Every row gives one point. The points of each table are mixes of a few directions, plus a little noise. Count the directions of each table, and those that both share. Where both have some left over, give the other angles between the two spaces (their principal angles), to ten degrees, smallest first.
In the rows, 128 means zero.

First (7 x 2)
[[174 149]
 [179 150]
 [ 95 114]
 [114 122]
 [138 132]
 [ 91 111]
 [103 117]]
Second (6 x 2)
[[ 82 108]
 [116 123]
 [134 128]
 [ 99 116]
 [186 153]
 [153 138]]
Directions: first 1, second 1, shared 1

First (7 x 3)
[[ 73 183 126]
 [ 93 166 126]
 [139 119 128]
 [152 103 130]
 [170  87 129]
 [150 105 130]
 [122 134 127]]
Second (7 x 3)
[[125 129 129]
 [165 114 104]
 [ 51 156 176]
 [138 124 121]
 [105 136 142]
 [158 116 109]
 [152 119 113]]
Directions: first 1, second 1, shared 0; angles 40

First (8 x 4)
[[127 127 146 136]
 [127 127 144 135]
 [125 125 189 154]
 [126 125 190 154]
 [129 129 111 121]
 [130 130  92 113]
 [132 133  34  88]
 [128 128 119 124]]
Second (5 x 4)
[[124 126 137 159]
 [119 123  67 186]
 [135 134 124  69]
 [129 129 164 114]
 [130 129 148 112]]
Directions: first 1, second 2, shared 1

First (10 x 8)
[[126 120 131 142 116 139 127 129]
 [126 131 132 142 117 140 134 138]
 [131  94 120 108 142 114  95  88]
 [131 145 124 108 146 109 135 130]
 [125 111 133 153 106 151 122 129]
 [124 143 135 143 115 141 146 150]
 [123  87 135 165  95 164 106 115]
 [132 209 128 101 156  98 184 179]
 [136  63 110  88 154 102  64  52]
 [128 180 133 129 131 124 169 171]]
Second (10 x 8)
[[ 78 166 155 111 141 144 208 157]
 [123 108 125 145 148 158 106 135]
 [142 128  75 123 117 138  76 101]
 [148 122 131 132 135  87 108 108]
 [157 154 102 103  97  61 117  92]
 [144  86 125 154 117 177  90 140]
 [116 114 177 140 126 147 169 164]
 [110 116 163 143 151 150 152 154]
 [138 126 118 128 111 122 120 121]
 [123 161 105 108 137  97 130 106]]
Directions: first 2, second 4, shared 0; angles 30, 40

First (7 x 9)
[[ 96 102 124 108 132 128 118 123 147]
 [129  87 105 138 155 139 130 145 142]
 [151 153 145 183 148 106 189 108 113]
 [132 116 127 135 149 112 132 157 175]
 [ 96 116 127  89 111 137  97 120 132]
 [178 197 146 154  96 133 143 104  56]
 [115 124 123  89 107 141  85 138 133]]
Second (8 x 9)
[[118  85 109 164 185 102 149  95 120]
 [ 72  73 116 126 148 141 156  85 116]
 [145 146 133 127 119 126 119 142 132]
 [152 127 121 156 159 101 127 127 128]
 [181 184 142 124 101 120  99 172 140]
 [104 140 141  88  79 165 125 137 129]
 [153 130 122 156 158 100 126 130 129]
 [101 139 141  84  75 169 125 137 129]]
Directions: first 4, second 2, shared 1; angles 40

First (8 x 12)
[[ 89 123 148 175 126 107 114 119 147 156 128 145]
 [143 151  56 136 111 133 142  78 125 170 141 125]
 [131 116 213 100 126 125 178 151 132  81 123 123]
 [136 123  90 122 160 132 132 111 143 139 137 128]
 [160 116 121 157 123 110 101  90 145 163 129 113]
 [132 134  87 114 148 146 134 117 135 139 134 140]
 [118 132 158 122 113 158 107 150 128 123 116 159]
 [114 129 154  99 116 113 117 209  72  52 117  93]]
Second (8 x 12)
[[129 126 138  86 151 154 140 161 124  91 125 138]
 [142 131 150 108 105 130 115 163  97  93 118 111]
 [134 132 123 180  82  89 104  95 119 165 129 103]
 [120 129 107 177 120 103 125  78 150 181 137 128]
 [133 134 119 192  79  84 103  84 123 177 130 103]
 [136 129 144 103 122 138 124 159 108  97 120 122]
 [117 122 124  85 180 163 156 146 148 106 131 157]
 [114 122 119  92 185 161 158 137 155 115 134 160]]
Directions: first 6, second 2, shared 2

First (8 x 14)
[[129 138 152 110 160 139 141 159 153 177 103 126 141 159]
 [125 118 150 146  53 106  98 141 130 144 132 128 175 132]
 [125 135 121 138 154 115 161 136 116  86 130 171 124 115]
 [125 138 147 132  90 129 121 130 120 107 143 148 106 110]
 [135 143 120 147  83 115 157 121 118 188 128 115 114 153]
 [148 164 118 136 191 160 167  82 138  82 151 128 113 121]
 [106  80 141 100 150 117  69 172 138  96 106 139 178 112]
 [132 109  74 114 143 142 109  84 112 144 132  71  75 122]]
Second (8 x 14)
[[125 151 155 112 146 143 150 152 132 137 123 153  92 130]
 [128 131 168 136 104 133 103 136 145  99 139 142 172 119]
 [123  99  80 117 144 124 110 111 112 131 121  95 105 120]
 [115 130 187 102 123 149  86 165 149 102 129 152 128 108]
 [117 139 179 127  72 135  95 146 129  85 149 162 119  96]
 [123 119 102 120 122 119 138 131 111 165 116 116  84 134]
 [140 120  56 142 170 118 165  82 109 128 128  99 112 136]
 [151 134  95 172 142 102 177 102 140 173 121 100 214 179]]
Directions: first 6, second 5, shared 5

First (10 x 18)
[[111 131 122 138 147 115 139 136 114 137 145 132 169 103 129 102 123  98]
 [151 124 137 114 103 145 113 117 147 117 105 123  74 162 126 163 134 168]
 [156 124 139 111  98 149 110 115 151 114 100 121  62 169 126 170 136 177]
 [ 77 136 109 159 184  90 162 152  86 153 180 140 249  53 132  51 114  39]
 [121 129 125 132 136 123 133 131 122 132 135 130 145 117 128 117 126 115]
 [126 128 127 129 130 126 129 129 126 129 130 128 133 125 128 125 127 124]
 [123 129 126 131 134 124 132 131 123 131 134 129 141 120 128 120 126 118]
 [150 124 137 114 103 145 113 117 147 117 105 123  75 161 126 162 134 168]
 [138 126 132 122 117 135 121 123 136 123 118 126 104 143 127 143 131 145]
 [128 128 128 128 128 128 128 128 128 128 128 128 129 127 128 127 128 127]]
Second (10 x 18)
[[128 184 152 126  91 127 165 148 130 130 152 123 157 145  81 111 135 133]
 [104 158 115 133 103 125 127 117 119  87 159 177 146  94 119 152 159 122]
 [108 160 112 126 134 115 160 128 110 116 144 150 139  93 133 113 115 101]
 [122 106 104 126 170 117 134 121 114 135 113 127 110 102 168 112  96 102]
 [141  81 125 121 139 141 109 119 130 132 137 115  93 164 143 154 132 147]
 [143 121 138 119 148 125 155 143 127 164 117  88 116 156 130  96  93 124]
 [146 109 148 142 126 132  78 131 157 146  64 106 145 124 126 121 135 143]
 [112 143 115 117 108 133 158 122 108  97 202 159 113 145 115 161 150 132]
 [135 142 147 145 123 121  98 138 152 144  62 115 166  99 120 101 126 126]
 [140  75 124 125 137 142  95 115 133 128 131 121  95 158 145 161 139 151]]
Directions: first 1, second 4, shared 0; angles 40

First (11 x 24)
[[ 67  93 120 203  65 112 148 163  92  67  93 151 116  80 103 197 166  82
  117 208 164 150  56 141]
 [152 136 114 102 128 143 124 123 127 152 139 151 135 167 186 109  98 123
  153  95 149 135 170 122]
 [ 99 134 132 153 117 130 125 175  98 109 164 126 117 122 144 136 150 166
   94 125 119 150  97 131]
 [127 120 117 121 132 141 124 128 118 134 142 139 125 129 105 118 135 137
  122 141 116 136 122 131]
 [130 120 116 134 119  87 125 130 100 106 100 155 143 115 131 118 150 114
  150 166 176 162 145 136]
 [126 154 145  88 131 151  97 115 179 178 168 142 127 160 184  98 131 120
  134 113 115  79 137 135]
 [165 122 115  73 172 148 115  79 148 167 133 129 134 136  60  83 126 136
  139 141  91 112 152 127]
 [150 152 154 102 168 107 118  95 169 146 122  91 136 122 106 102 129 145
  127 108 102  99 149 127]
 [171 128 114 102 150 114 133 103 118 133 102 131 146 145 129 104 100 128
  158 105 151 151 185 118]
 [118 139 158 174 127 131 160 146 140 100 116  58 111 112 133 185  91 145
   97  61 101 111 107 111]
 [100 114 125 156 101 146 137 146 119 113 130 134 115 117 123 161 132 115
  114 145 124 127  89 131]]
Second (8 x 24)
[[144 162 150  97 154  85 102 116 149 143 132 125 147 136 165  80 148 146
  140 118 144 122 167 135]
 [111 172 167 110 135 106  94 138 169 150 165 121 131 139 196  97 158 147
  117 112 125  94 129 139]
 [135 116  95  91 113 176 112 125 123 170 165 188 128 171 162 101 121 110
  148 141 135 129 142 132]
 [115 111 123 161 109 111 143 135 110  96  95 129 128 104 107 159 134 108
  130 154 148 144 110 129]
 [144  85  71 134  92 203 160 138  84 136 130 173 116 170 148 163  62  95
  150 104 145 160 141 110]
 [117  99 104 146 129 164 147 149  86 112 148 119 110 115  59 149 125 158
   95 137  88 153  90 122]
 [120 147 169 132 152  96 121 105 174 123 111  79 128  92  86 129 152 134
  112 136  97  87 108 134]
 [137 131 145 153 140  82 145 117 129  94  77  90 137  96 101 147 124 126
  132 122 142 135 137 124]]
Directions: first 6, second 6, shared 6
